Each row of a before or after table is a point. One or more steps were done to the points. Then noise was added and the rows were shuffled. The steps act on columns, c1 being the first. Name the steps. A step turns or swaps two columns, mirrors them in a line or flattens them onto one, adds a multiple of one to another, or multiplies or shifts one. Angles are multiples of 10 degrees, from the lower column toward the higher: turns from -170 to 170, lines from 10 to 170 but not 90. Use the fewest steps. Two steps may share a column if one is a turn and the other turns, adds or multiplies; they go together, in the order done. Otherwise the lowest column goes first.

Before (13 x 3):
[[ 20   3  30]
 [ 40 -10  -5]
 [-44 -12  10]
 [ -2  23  -3]
 [ 43  24  15]
 [ 29  -8 -16]
 [ 44 -21   5]
 [ 13  -7  95]
 [ 38  12 -11]
 [ 18  28  30]
 [ 30   4  67]
 [ 28   9  -3]
 [-83 -27 -13]]
After (13 x 3):
[[-45 -15  -2]
 [ 29   9   4]
 [ 42  15   7]
 [ 31   7 -13]
 [ 42 -15 -15]
 [-86  -3 -29]
 [ 10 -87  41]
 [ 20 -15  40]
 [ 43  -3  27]
 [ -2  14  19]
 [ 32 -56  34]
 [ 19 -26  19]
 [ 41   2  -8]]
Steps: turn c2 and c3 by 60 degrees

Before (13 x 8):
[[ 32 -34 -66  -5 -33 -39 -26   2]
 [  0 -23  46  42 -31 -38   7  12]
 [  7  32 -81 -33 -41 -19 -21  46]
 [ -5  -1 -20 -27  27  84  11  -6]
 [-30  32 -34 -23 -16  20 -36   6]
 [ 32  20 -12 -73 -47   7 -17   2]
 [-12  28   2 -20  51   4  13  -2]
 [  9  16 -74  -5  14  82  30  -3]
 [  7 -42  44   6 -40 -14 -18  21]
 [-50 -23  43  -5 -40 -35  17 -23]
 [-15 -58  48 -13 -61 -35 -30  20]
 [  4  16 -18   6 -49  21 -12 -12]
 [-12  -3  42  16  38  -7 -17 -32]]
After (13 x 8):
[[-62 -59  47 -10 -14 -34 -31  19]
 [-46  20 -13 -74  30   7 -19   2]
 [-41  31 -80 -33   9 -20 -19  46]
 [-40 -43  43   7   6 -15 -19  22]
 [-41 -23  43  -3 -51 -36  17 -23]
 [-50  15 -19   5   5  20 -14 -13]
 [ 51  30   2 -17 -11   3  14  -1]
 [ 40  -3  43  17 -11  -6 -17 -33]
 [-18  33 -33 -23 -31  21 -37   6]
 [ 13  15 -73  -4   9  80  31  -2]
 [-33 -32 -67  -4  36 -38 -27   3]
 [-31 -23  46  43  -1 -38   8  12]
 [ 28  -2 -23 -26  -6  86  10  -5]]
Steps: swap c1 and c5

Before (9 x 12):
[[ 23  15  -4  -8 -10   8  10  -3   2 -22   9  10]
 [ 13 -17  19  23  19 -10   3   4   6  23  -1  -3]
 [ -7  -7   3  -7  16  18 -15  -4   3  15 -16 -12]
 [ -7   7 -10 -12  11   5 -27  35  -1 -13  11 -13]
 [-15 -17  -3  14   1  13 -20  29  -2 -22  12  24]
 [ 18  23  32 -20  27  29   7  -6  23  -2   3  -7]
 [ 11 -21  -4  13 -10  -4 -13  -4   1  21  11  30]
 [ 31   1  -9  -3   4  26   5  -8   5   7  -7  29]
 [ -6  14   6  -4 -13   9   6  29  27   5   4   3]]
After (9 x 12):
[[ 11 -21 -12  -6  -9  -1  10  -8   1  22  11  38]
 [ 32   2 -26 -22   3   0  -8  -4   5   7  -7  26]
 [ 13 -16  56   4  19  -3   0   4   6  21  -2 -22]
 [ -7   8 -31 -31  12   0  37  23   1 -14  12 -24]
 [-16 -17  -8  -7   0   0  29  21  -1 -24  13  24]
 [ -6  -7   9 -27  17   0  14  -9   3  16 -17 -27]
 [ 18  23  96 -41  26   0  -9  -4  22  -2   2 -33]
 [ 22  15 -12 -28  -8   1  -9   0   3 -23  10  21]
 [ -5  14  18 -22 -13   1   6  30  28   6   4  16]]
Steps: multiply c3 by 3; shift c4 by -20; add -1 times c5 to c12; multiply c6 by 0; mirror c7 and c8 in the line at 80 degrees
